Rows are points. Each copy is the shape, with its points in the same order, turned, moved and blurred by noise. Some copies are also mirrored. Which?
In the rows, zero is written as 128.

Shape:
[[141 195]
 [166  85]
 [115  77]
 [182 182]
 [143 142]
 [146 133]
 [140 101]]
Copy 1:
[[ 74 154]
 [156  76]
 [186 117]
 [ 61 115]
 [118 127]
 [120 120]
 [154 109]]
Copy 1 is: mirrored
Copy 2, 7 rows:
[[ 64  83]
 [178  86]
 [188 137]
 [ 87  50]
 [119 101]
 [133  96]
 [164 105]]
Copy 2 is: mirrored
Copy 3 (7 x 2):
[[126 204]
 [185 112]
 [133  90]
 [180 208]
 [142 155]
 [154 151]
 [142 116]]
Copy 3 is: only turned
Copy 4 (7 x 2):
[[224 110]
 [111  96]
 [102 144]
 [211  71]
 [164 111]
 [160 108]
 [126 124]]
Copy 4 is: only turned

Shape, 7 rows:
[[ 78 162 121 116]
 [130 110 112 112]
 [114 140 249 129]
 [144  97 179  94]
 [169  90 116 135]
 [125 171 100 113]
 [149 121 111  90]]
Copy 1 (7 x 4):
[[168 180 103 124]
 [108 135  97 111]
 [222  55 123 140]
 [142  73  90  98]
 [ 79 103 116 119]
 [138 173 137  98]
 [107 134 107  82]]
Copy 1 is: mirrored
Copy 2 (7 x 4):
[[140 131 161 152]
 [149 111 106 121]
 [ 22 118 165 120]
 [ 89  87 116  84]
 [129 107  54 119]
 [158 100 129 174]
 [154  82 105 122]]
Copy 2 is: only turned
Copy 3 (7 x 4):
[[ 90 122 188 114]
 [104 114 119 131]
 [209  79 177  67]
 [150  68 109 102]
 [127 131  80 132]
 [ 78 145 149  91]
 [ 89 107 103 107]]
Copy 3 is: only turned

Shape:
[[162 123 161 115 136  96]
 [ 49  96 104  82 121 144]
 [151  91 177 144  73 129]
 [156 154 193  62  78 117]
 [111 138  66 126 189 206]
 [171 124 167 158 161 123]
 [ 66 161 132 128 137 185]
 [100  80  99 168 123 113]
 [135  90 193 128 157 174]]
Copy 1:
[[104 182 115 109 152 108]
 [ 91  71 148 197 168 119]
 [ 79 164 112 137  92  86]
 [ 43 146  64  97 147 107]
 [139 142 201 167 146 211]
 [124 218 151  98 129 112]
 [ 85  81 180 132 123 155]
 [159 139 161 175 121  85]
 [ 60 192 175 127 127 116]]
Copy 1 is: mirrored
Copy 2:
[[145 136  89 157  90 141]
 [ 90  75 153 114 168  90]
 [ 77 160  82 134  91 149]
 [160 169  92  80 137 176]
 [110 156 198 201 180  71]
 [128 159  95 209 104 152]
 [ 92 129 174 163 188 139]
 [ 62  97 147 172  85 113]
 [109 148  67 185 169 126]]
Copy 2 is: only turned
Copy 3 (9 x 6):
[[155 141 166 129 172 121]
 [ 57 177  95 113 113 160]
 [133 128 179 196 119 128]
 [117  95 141 164 173  60]
 [171 192  43  77  85 143]
 [200 160 152 141 157 132]
 [125 164  40 152 127 142]
 [124 155 150 132 104 205]
 [160 212 142 181 140 118]]
Copy 3 is: only turned
